Every row gives one point. Examples show where two turns around zero, p and q, send a point. Write where each new point lands after one turn and then the other. Backwards means that the second turn is done in reverse. Each puzzle has new turns, and all numbers are rounded.

Turn p:
[  0 -28  -8] -> [-26 -12  -3]
[-9 26 -7] -> [14 24 -1]
[-13  24  18] -> [23 12 19]
[ -9 -46   2] -> [-39 -23  12]
[31 24 -5] -> [ 28  -2 -28]
Turn q:
[-12 -14 -24] -> [-12 -11 -25]
[-8 34 21] -> [-12   4  39]
[  2   2 -29] -> [-18  10 -21]
[ 18 -22  31] -> [41 -3  7]
Where do these land?
p, then q: [-23  48 -41] -> [-43  44  26]
p, then q: [ 9  2 25] -> [26  3 -5]
q, then p: [17  6 13] -> [21 -6 -3]
q, then p: [  0 -41  -8] -> [-23  -5 -35]
q, then p backwards: [-9 -9 15] -> [ 8 -2 18]
p, then q: [ 6 -5 -4] -> [-3 -4 -7]

Turn p:
[-18  -4   7  -3 -25   2] -> [ -3 -14 -18  15 -16   0]
[-18  -1 -18   8  -4 -15] -> [ -3   2 -24   7  17  -3]
[ 13 -28  11  -7  18  -6] -> [  5 -17  10 -32   3  -6]
[ 5 11 13 10 -5 11] -> [ 5  1 15 15 -9 -4]
[ 21   9 -15  -1   6   2] -> [ 8 24  7 -9  3  5]
[ 0 -4  6 -3 12 14] -> [ 0 -9 14 -3  2 10]
[-4 17 -6 -3 -2 -8] -> [-12  14  -5   7   1  -2]
Turn q:
[ 15   2  13  -7  -4 -11] -> [ -4   1  14 -13   1 -15]
[ -6  10   4   4 -28   8] -> [ 14  -4   8 -17  -8  20]
[-12  11  -7  -8  -2  -5] -> [-6 15 -2 -1 -6 11]
[ -6 -11  -1   3  30  -9] -> [-13   1 -11  24  -4 -17]
[ -1 -17  19  12  21  -7] -> [ -7 -16   0  18 -11 -23]
[ -5   4 -26   0  -4  11] -> [  7   9 -16   2  12  18]
[ 11  -1 -14  10   7 -15] -> [  8  11 -14   0   3 -17]
[  0  11   6   0 -11  26] -> [11 -8 16  1  8 21]
[  4  -9   6 -13  -9   2] -> [-11  -9   4 -12   5   2]
Where do these land?
p, then q: [  5 -11  48 -14 -10  -5] -> [-17 -20  -8 -38 -23  -1]
p, then q: [  7 -10  -2  27   8   4] -> [  0  -1   7   6   9 -28]
q, then p: [ -6  -3 -14   6  19  -2] -> [ 8 12 -5 10 17 -3]
p, then q: [ -1   6 -12  -9 -16  -9] -> [ 9 15 -8 -5  3 14]
p, then q: [-19   0  -5  10  -3   2] -> [  9  -4 -15  13   1  -5]
q, then p backwards: [ 5 -3 -5 -1  6  8] -> [-8  0 -4  8  4  0]
p, then q: [ 7  6  1 -7 12 -8] -> [-11   7   9   3  -7   5]
q, then p: [  0  25 -12 -14 -14   3] -> [-13   9  22   8 -11  15]
q, then p: [  3 -11   1   2  -3   8] -> [  5  -7  -1 -10   5   3]

Turn p:
[  0 -48  -1 -10   8   8   7  -4   1] -> [ 21 -15  -7  -5 -21  19 -17 -14  24]
[  5   0  -1   7   5   2 -18 -10   4] -> [-6 19  6  3 -1  5 -5 -7  4]
[  2  -6 -12   1  16   9  -9  -7  -7] -> [ -7   8  -8  -5   5  15  -4 -12   9]
[-21  11   7  -9  -9 -27   2  -1  -5] -> [ -5  -7   5 -17   0 -20 -14  13 -19]
[ -4   7   2  11 -11   8   7   1  -4] -> [-10  -5  -5  10  -5  -5   9   5  -3]
[  5  11 -16   5  11   5   1   7  34] -> [ 2 10 15 -5 15 -9 21  1 26]
[  3  13   2  -1 -12   1  -5  17  -5] -> [ 2  1 -6 13 12 -6  2 14 -9]
[ 4 -1 10  6  9  0  1  2 -9] -> [-4 -7  5  7  3  9 -3 -7 -7]
[  0   8  12 -13  -9   8   8   5   0] -> [  8  -6   0   1  -3   5  10  17 -10]
[  5   5  -2   2  -8 -14   6 -10  -9] -> [ -1   1  -5  -3  -4 -12   1 -10 -16]
Turn q:
[ 2 13  5 -1  4 -4 12 20 -2] -> [  1  -5   1  -2  11   7   5  13 -19]
[-12  -3  -7   2  11  14   9 -12  -1] -> [-14  10  -5  -3   6 -10  13  -5  10]
[ 13 -15  11 -14  -6 -20   1 -15  17] -> [ 21  -7  21 -13 -19  -6  -1   3  13]
[-10   2   7  -8 -14   4 -14  -9  -2] -> [ -7   9   1  -6 -12  -3 -19  -8  -1]
[  9  -4 -11 -12  13 -18  12  -9 -10] -> [  9 -16   4   0  -6 -17  21  -7  -6]
[ -8 -10 -22  10 -22   4 -13   6  11] -> [  0  -1 -18  13  -1  -8 -24  11  17]
[ 8 17 13 11  0  0  7 -5  2] -> [ 4 14  1  0 -7 15 11  6 -9]
[  8  14   6   3  16   7 -10   5   4] -> [ 11  10  -1  -1  14  13   3 -10  -7]
[  8 -13  -8  -6  -5   8  -9   6  -5] -> [ -1 -16  -9  -2   2   3  -9  -8   9]
[-18  -2   6  15   4   5   5  13 -14] -> [-24   2   5  14  12   5   1   5  -5]
Where do these land?
p, then q: [ -3  10  -6  11   0 -24   8 -21  -1] -> [ -5   1  16  -1 -21 -20  -1  -7 -14]
p, then q: [  3  10   5  -2 -22  11   5   9   6] -> [ -1 -12  -4  12   4   8   7  21  -6]
p, then q: [ -3   4  -5  -5   2  14   7 -18  -6] -> [-13  -1 -14 -12  -4 -11   0   6  -2]
q, then p: [ 14  -2 -15  -5  16   7  -2  -8  13] -> [ 14   5   5 -13   2  -2  16 -17   4]
p, then q: [ -2 -13   6   7   8  12 -19  11  -2] -> [  2  18  -6   6  14  12 -10  -3  11]
q, then p backwards: [ -5  -9  -9  -5 -11 -14  -5   7 -13] -> [ -9  -8  11  12  -9 -10   8   7  -8]
q, then p: [ -4   9   8  -9  13  -3 -19  13  13] -> [ -1  13   9   0  12  21  -3  -9 -14]
p, then q: [  9 -17  -2 -11  -9   5   3 -18 -11] -> [  1  -5 -25  -4 -19   0  -5  -3   3]
q, then p: [  1  10  11   6 -10  -1   6  12 -13] -> [-10  -8 -16  10   0   9  -5   9   1]
p, then q: [-9 -2  7 13 13 -7 16 14 16] -> [ 0 -1 30 -5  3  2  0  6 17]

Turn p:
[ 12  -2   8 -25  -4 -17  10 -11  12  -9   4 -31] -> [ 21  14  -5  -4   4 -27  26 -12  14  -1 -11   3]
[ -5 -19  12  10  20   8  -8  13 -25 -13  46  16] -> [-14 -15  -2 -28 -27   0  -2  -5  -8 -17  42 -20]
[-17   9   3  42  -7  36  -3  29  30 -33  -5   8] -> [-17   4   2  21 -27  53 -13  -6  40  10  16   3]
[ -7 -37  -4  -2 -20  10  -3  -4   0  -4 -22 -36] -> [ -7   3   2  -2 -14  -5   6 -18  14  10 -47 -25]
[  7  16   5 -31 -26  -4   4  -6 -48   7   1  20] -> [-10  18   5 -27  16   1  14  26 -36 -31 -12   8]
[  4 -11 -11  -4  -4  -4  29   0  26   3 -33  19] -> [ 11 -30   3  25   9   8   8  19  15   1 -25  14]
[-10  20  -8   5  32  -2   9  -5 -11  12  -3  -5] -> [ -5   5   2  20  14 -14  -3  15 -12  14  22 -12]
[ 15 -23 -41 -11  -2 -35  -7 -35 -30  -3  35 -27] -> [  4   3 -40 -13 -29 -54  13 -13 -44   1 -13  -3]
[  1  11  19  25  -4   6   7 -15   7   5 -31  27] -> [ -6  -6  29  28   8  11 -24   9   6 -16  -6  17]
[-17 -13   3  -5   6 -18 -17   5  -3 -13  -4  10] -> [-17 -13 -19  -5  12  -3  -6 -11   8 -14   1  -6]
[ 34  29   7   5  -6   7  -1  23  16  14 -27   7] -> [ 37  16   9   7  18  28 -21  19   9   2  -5  11]
[-30   1  27  -2  -9  -5  -6  29  16  20  34 -11] -> [-15   1  10 -45   7  -3  -1  -7  29  26  22   7]
[ 13  20 -19  -7  23  19 -15 -24   8  13   4   3] -> [ 17   3   5  22  10   6   2 -16 -35  15  15   2]
Turn q:
[  4 -16 -12  -2  -6  -2  32 -21  23  24 -11   0] -> [-14   9  13   3  16 -29  35  -8   7  12 -10  -2]
[ -2   0   5   3 -28  11  -9  25  18 -20  -7  18] -> [-12 -11  11   4 -27   7   3  36   8  -8   8   7]
[-10  11  32   3  -9   6   7  -2  -7  19  -6  -5] -> [ 27   1  22  -8 -10  -9  -5  -2  -5  15 -12   8]
[-22  -9  -9  22   4 -28  28 -13  12  23 -11 -24] -> [ -1   7  14   4   9 -42   5 -22   6  22   7 -33]
[ 25 -13 -17   5  -7 -35   4  -3  -2 -12  36  12] -> [  0  11 -30  22   8 -20   7  -1   4 -37  24   5]
[ 17  28 -26 -12  -3   7 -12  28  -1  -2  19  22] -> [-14   6 -19 -10 -15  24   7   4  -7  -7  35  29]
[-34 -21  31 -18  21   7  14 -11 -26  11 -14 -18] -> [ 14 -19  25 -23  13 -10 -18 -24 -20   0 -38 -16]
[-15 -15  -1   1  42 -16  27  -1 -19   4 -22  -8] -> [-19  -8  -1  -4  18 -25 -24 -27 -26  14 -17 -16]
[  7 -25 -10   1  20 -23 -14   7  15  14  15  -3] -> [ -8  -5  -6   0  35 -13 -11  -4  18 -10  22   1]
[  4  29  32 -29 -19  27 -27  -1 -22 -18 -35 -21] -> [ 23  -5  -9 -31 -36  35 -14  14  10  14 -46   6]
[-20   5  13  -6 -29  43 -23  -3 -33  -3 -27 -14] -> [ 27 -36   7 -15 -29  36   9   5  -3  16 -30 -11]
[24 -9 -3 23 26  1 16 -3 -1  8  6 -6] -> [  1  10 -13  15  32 -12  -1   4 -18  15   4   1]
[ 20  21 -19  11  -9  -5 -31  -9  20 -18  22  43] -> [-14  17 -10  39 -12  30   5   6  22 -19  27  27]
[  5  14 -16  -2  -3   9 -11   6  22 -28  34   5] -> [-10  25  -4   4  -3  28   5  19   2 -26  25  -4]
Where do these land?
p, then q: [-12   7 -13   6 -24  -2  -7   9  -8  18   5  22] -> [ -8 -30  12 -13  -6  17  -2 -12  -6  -5   1  14]
q, then p: [  8  20  22  -2 -23  -8 -11   9  -8  -5   1  22] -> [  3  -4  -5 -13 -10  27 -11   2  -1 -17 -11  27]
q, then p: [ 11  -2   5 -16  11  16  32  26  39  10  15 -27] -> [  4  11  -9 -21  42  -8  25  25   8   0  34 -12]
p, then q: [  7   1   4  31  20   7  -8   2 -18  13   2  14] -> [ 31 -15  -7  -3   2  17 -14   9   9 -13  12  -5]
q, then p backwards: [ 13 -20 -32   0  18   2   7  -3 -11   4   7  18] -> [-25   6 -14 -21  13  -8 -13 -16   1 -13  -2  19]
p, then q backwards: [ -2  14  11   6 -33 -11 -11 -13 -34  21 -31  -3] -> [  7  -4  35 -20  35   3  24  -6  18 -24  -4   2]
p, then q backwards: [  2   3 -22   2  15  -6 -20   5 -24  11  39  -8] -> [  0  21 -17   6   9  -8  24  34 -20   1   5 -20]
p, then q backwards: [-15 -16   2  -5   7  -1  -5  26 -19  -5  -3   0] -> [ -6 -13 -18  -9   2   0  -6  10   6 -17  -6 -23]
p, then q backwards: [  9 -22   5 -20  18   3 -12  -6  34   5   2  -7] -> [-14 -12  -5   4  -5  -4 -11 -19 -23  34  -1 -10]
q, then p: [ 28 -30  -7   0   8   7  15   2  36 -32  13 -30] -> [  0  16 -34  12  16   3   9  22  30  24  27 -30]
p, then q: [-16   7  17 -12 -17  41   2 -48   6 -36 -29  -7] -> [  9  24  33  39 -25  -2  -5   4 -27  27 -36 -24]
q, then p backwards: [-19  45  -6  13 -12 -23 -14  14  -4   5 -33   7] -> [ -7 -12 -10  50  -2  12  -4   6  21  -2  31 -21]
p, then q: [-36  15  14  26 -27 -26  -6  -9 -15  14  -7  14] -> [-16 -18  32   2 -21  17 -36 -21  15 -11  12   4]
p, then q: [ 21 -22   0 -30  40   1  38 -13  25 -22  19 -15] -> [  5  28 -21  16  20 -58  26  22 -11 -11   0 -10]

Turn p:
[-11  11  -1  10 -10  -5   8  -5   7  -3   5  23   8   7] -> [ 16  11  -7   1   6  -1  -6  11  -4  -4   1  12 -20  -7]
[  1 -10  11   1  -7  38  -6   1   5   7   3   8  -6   4] -> [  1   0  -4 -18 -25   4  25   9  -9  -8  -3   8   5  -4]
[ 15  -6 -10   1  29   4  -3  12 -28  23   4  -8  16   5] -> [-11  14  16  -7  -5 -13 -14  -4 -11 -17  16 -19  25  21]
[ -2 -10   0  -9  48   5   2 -35   5  -8  -4  -6  -9   4] -> [ 14 -16  22   9   8  -2  30 -12  -9   7  32 -26  -1   6]
[-12  -2  -6  -2  -3  -8   4   9   0   0  10   7  -8 -11] -> [ -7   8 -11   4  11   5  -2  -3   1  -7   0  -1  -1 -15]
[ -5   0  -8   2 -10  -1   7  -4  11  -4   9 -11   1   9] -> [  3 -12 -10  -3  -1  -2  -4  -6  11  -6   4   6 -11   1]
[ -9  16  -4  -7 -11  -3  12  -1   7  -7  -3  -5   5 -15] -> [  8 -14 -10   5  18   5  -7  -3  -2  -2 -11  11   2  -5]
[-14  -9   1   6  -7  -8   7   5  16  10  -2   5  19   3] -> [  9   6  -7 -11   6 -22  -4  -3   1  -6 -11   0 -13  -9]
[ -7  17   7 -15  -8  -3  -5  12   4  -2   1  -5  -9   2] -> [ 10   3 -15   4   0  12  -3  -3  13   7  -7   3  14  -4]
[ 19   2   1  -9 -10  -8  -7 -27   1  10  -5  -5  -6   1] -> [  3 -17  25  11  -9  -2  -3  11  16   4   2   5   3  -7]
[32 -4  2  5  8 -2  3 12 13 -4  7 -6 -8 -3] -> [-14 -13  -6   1  -9   6  -4  17   4   1  -5 -26  -3  10]
[ 20  -9  26  10  -8  -3 -10   6 -42  -5  -6 -10  -8  -3] -> [-27  14  30 -10 -14  25 -11  -5   0  15 -12   3   8  13]
[ -7 -11  -4   1 -10  -1  -8  -8  12 -12   7  14  18   3] -> [  4  -3  -8  -6  -5 -14  -5   2 -11  11   7   9 -18 -16]
[-11  15  -6  13   1  -5 -12  10  12  -4   3  -4  -7 -11] -> [ -7   3 -20   0  20  -1   5  10  10   8   2   5   3   3]
[ -9   0  -9  -7  -2   2   8  12 -22  -1 -26   4  -7   6] -> [ -1  16   3  21  -4   2   3 -20  -9  -6 -13  10   8  11]
Turn q:
[  8  -2  12  11   4   4 -20 -10   5 -11 -11  13  -3  -2] -> [ -4  18   8  -6  -7  -8   7  -5   2 -10  -1  20 -14   1]
[  7  -4 -14 -19 -13   3   8  18 -23  15   2   1   0   8] -> [  6  -3  -8   4  20   2   0  -5  -8  30   0 -15   7  14]
[-13 -11  -5  10   5 -11  -2   1  -9  22 -14   5  16   8] -> [  1   2  24   5   9 -14 -11   9 -19  -2   3  -8   7  11]
[-11   3 -12  -8 -19  20   9  16  -8  -7  12  -7   2 -11] -> [ 19   7 -18   0  -1  15   5  -4   6   9  10 -21  13  -1]
[  7   6  -9   4  19   4  -4  -6  18 -16 -14  -7  -2  -8] -> [-11  11  -5 -11 -14  -2 -20   5  12  -8  -7   6 -10 -11]
[  3  -4   2  -8 -12   6  27   4 -15  10  -1  -3  11  -5] -> [ 10  -8   3   7  -9  13   1  -4 -13  21  -7 -15  10   6]
[ -8  -2  -9  -6 -18 -20  12   1 -23   2  -8   2   2   7] -> [  6 -14   1 -12   4  -4   7  10 -13  11   0 -13   8  24]
[ 12   9 -14  17  -6  20  24  25   0  -9  24 -14 -17 -21] -> [  1   5 -13  -5  -1  28   2 -22  32   3 -13 -23  25 -10]
[  0  30  -6  15  24  12   0 -11   0  -3  -2  -4  -7 -14] -> [-12   0  14 -13 -16   3 -16 -11  26  -1  15  -1  -4 -14]
[ -5   1  22 -10   6 -14 -13   5  16  -6  -6  14   0  10] -> [  6  -4   3   3   6 -18  13  15  -1  -7  -8  15 -19 -12]
[  2  -9  17  -5 -10 -12 -19  -6  14  10   1 -11  -3   1] -> [-10   1  -2  20   6   3  12  19  -3  -9   1  17  -4   4]
[  6   8   4   7   5  -3 -10 -12  12  -7   1   1  11  18] -> [-17   0  -3   0  -8 -18   5  -2  -8  -9   4   8  -4 -12]
[  2   2  -5   3   7  -2  -5 -15  19   1   6  14  -3  -8] -> [  2  -3  -2   5  -9 -12 -10  -6  12 -12   0  18   1  -1]
[  1 -15  16  -4  15 -13 -20 -10   5  -8  11   0   4   2] -> [ -3  -2   1  -2  10   2   3   7 -13 -15   1  30  -5 -12]
[-11 -13  -1  -7  -8   6  13   1 -11   7  -1  -3 -11  15] -> [  6 -10  -4   6  10   8   1  -6 -12  -1   0 -18  -9  14]
Where do these land?
p, then q: [  1   4   4  11 -10  -2   3  -6  15 -13  -5  -3   1   9] -> [ -3  -1  -3   8  12  -4  -5  -6   7  -3 -13  -2 -10  13]
q, then p: [-14  21 -16 -20  11   1   1  -3 -19   1   3  12   6  -7] -> [ -8  -5   5  -8 -14  -8 -11  10  14  -4  12 -18  14 -23]
q, then p backwards: [  4  -5   8   1  -8  12  -3  -6  20  -6   7   9 -16 -12] -> [-13   5  -7  -3 -17   2  11   4   3   4  -6  -1 -17  18]
q, then p backwards: [ -6  -8 -22  28 -22 -17   6  20   0 -13  -8 -12  -3   3] -> [ 11   4  11   9  21  12   4  31   4  29   0 -10  -3  -9]
p, then q: [  1 -21   5   5  10  -2   0 -13   8 -13   4   6   0   8] -> [ -2 -17  -1   8   6  22   5  -2   8  -2   0  -1  -1  12]
p, then q: [ 11  13 -12  -7   8   4  -2  -3 -18   0   6 -16  21 -12] -> [  2   8   2  -4  16  -6   4  -1 -29  -2  14  15   4 -12]
q, then p: [ -9  15   6  -5  16   6   4   3 -14   7 -17   3  12 -15] -> [ -3   2   5 -17  -7   9  -1  15  15   3 -12  -7  19 -12]
p, then q: [  4   3   5  17   2  -1 -12  -7  -5   8   8   4  -6   6] -> [  7  -8  -4   9   6  -4  11   1  11   2  -1  -6  -2 -15]
p, then q backwards: [ -7 -13  20  -4  -3  13 -13   6   6  -8   5  -6 -13  10] -> [ 13  17   7   0 -12  10   8   1 -10 -22   2  -2  -1  -7]
p, then q: [  8  -4 -11  14   4 -26   1  21   8 -11 -13 -17 -23   3] -> [-17  -2   3   9   0 -10 -15   8   7 -35   7 -24  -9   2]
q, then p: [  0  11   6 -16   3  -6   6  12 -11  10  10  16  22 -13] -> [ -6   3  19 -12  -1 -12 -13  18  -4 -10 -12 -16   8  -9]
p, then q backwards: [ 9  1  5  3 -4  8  8 -3 13  0  6 -1 -4 23] -> [-14   7   4  -5  -9   3   9  -9   5 -12 -10   4 -11  -8]
p, then q: [  0   3 -10 -10   9  14  15   7 -20  17  -2   8   8 -13] -> [  1   8   4 -29 -10   2  10   0 -17   8   9   3   2 -12]
q, then p: [-19  11 -16 -12  15  -1   2   6  -2  24   2  -2  20 -15] -> [-18   6  -1 -28  -2 -12 -13  18   7  12   5 -13  14  -4]
p, then q backwards: [ 17 -15   4   0 -14   0 -19 -12  11  -4 -13   2  -7  17] -> [ 10  27  15  -7  -7  -2   9 -10   9   3 -18   7   5  -6]
p, then q backwards: [ -1 -15  24  -4 -16  -2   4 -22   9   1   5  -4 -19   8] -> [  0  22  29   3  10   6  12   4  -1 -11  -1   3 -14 -12]
